Rows are points. The last column is the point's height on a tilted bowl or saddle (a function of degree 2), plus a little noise. Count its main directions that bend up, bend down and stay straight.

Points (10 x 3):
[[ 0.69 -0.85 -0.10]
 [-1.00 -1.46 -0.37]
 [-2.09  1.59 -1.22]
 [-1.15 -0.81 -0.16]
 [-0.28  0.89 -0.16]
 [-1.56  0.57 -0.37]
 [ 0.67  1.15 -0.48]
 [ 4.06  1.51 -4.22]
 [-1.62  2.65 -1.93]
 [ 0.01 -0.55  0.07]]
Directions: 0 up, 2 down, 0 straight

Points (15 x 4):
[[ 2.14 -0.47  0.05  1.02]
 [ 0.68  0.54  2.19  1.18]
 [ 1.62 -1.57 -1.89  1.54]
 [ 2.12 -1.35 -1.51  1.56]
 [ 0.77 -0.20  1.54  0.90]
 [-1.07 -0.08  1.91  1.62]
 [ 1.39 -0.17  1.59  0.97]
 [ 1.07  3.25 -0.17  2.16]
 [-1.10  2.40 -1.26  1.65]
 [-0.58 -1.31  0.25  1.02]
 [-0.55 -0.15  2.59  1.89]
 [-2.35  0.54 -1.75  1.61]
 [ 2.04 -0.24 -0.87  1.19]
 [ 3.75  1.27  1.47  2.44]
 [-0.48  0.78  2.08  1.36]]
Directions: 3 up, 0 down, 0 straight

Points (25 x 5):
[[-0.30  2.86  3.70 -0.66  2.09]
 [-0.58 -0.43  0.51  0.85  1.16]
 [-1.82  0.70  0.64 -0.42  1.42]
 [ 0.19  2.62 -0.23 -0.03  1.72]
 [-3.26  1.56  1.45  0.50  2.12]
 [ 2.26 -0.04 -1.80 -0.46  0.90]
 [-1.32  3.40 -2.66 -0.70  2.27]
 [-0.65  1.15 -1.29  0.91  1.47]
 [-0.56 -0.64  1.99 -3.44  1.14]
 [ 0.48  1.07  0.95  0.84  1.12]
 [ 1.40 -0.86 -1.61 -1.77  1.44]
 [ 0.42 -0.51  1.35  0.43  0.87]
 [-1.01 -1.15  0.76  0.55  1.27]
 [ 0.87  0.66 -0.55 -0.24  0.96]
 [-1.96 -0.90  1.09  0.60  1.37]
 [-4.06 -2.67 -0.01 -1.18  2.77]
 [ 2.81  2.40 -2.62 -0.07  1.00]
 [-2.96  1.14 -0.03  2.30  2.16]
 [ 0.01  2.66 -2.80 -2.09  1.49]
 [ 0.01  0.54  0.07  0.48  1.13]
 [-2.65  0.83  0.24 -2.49  1.51]
 [ 1.21 -1.70 -0.18 -0.05  1.32]
 [-0.15  1.18 -1.32  1.16  1.40]
 [-0.46  0.05 -0.91 -0.99  1.31]
 [ 0.23  1.88  0.95 -0.75  1.23]]
Directions: 1 up, 0 down, 3 straight
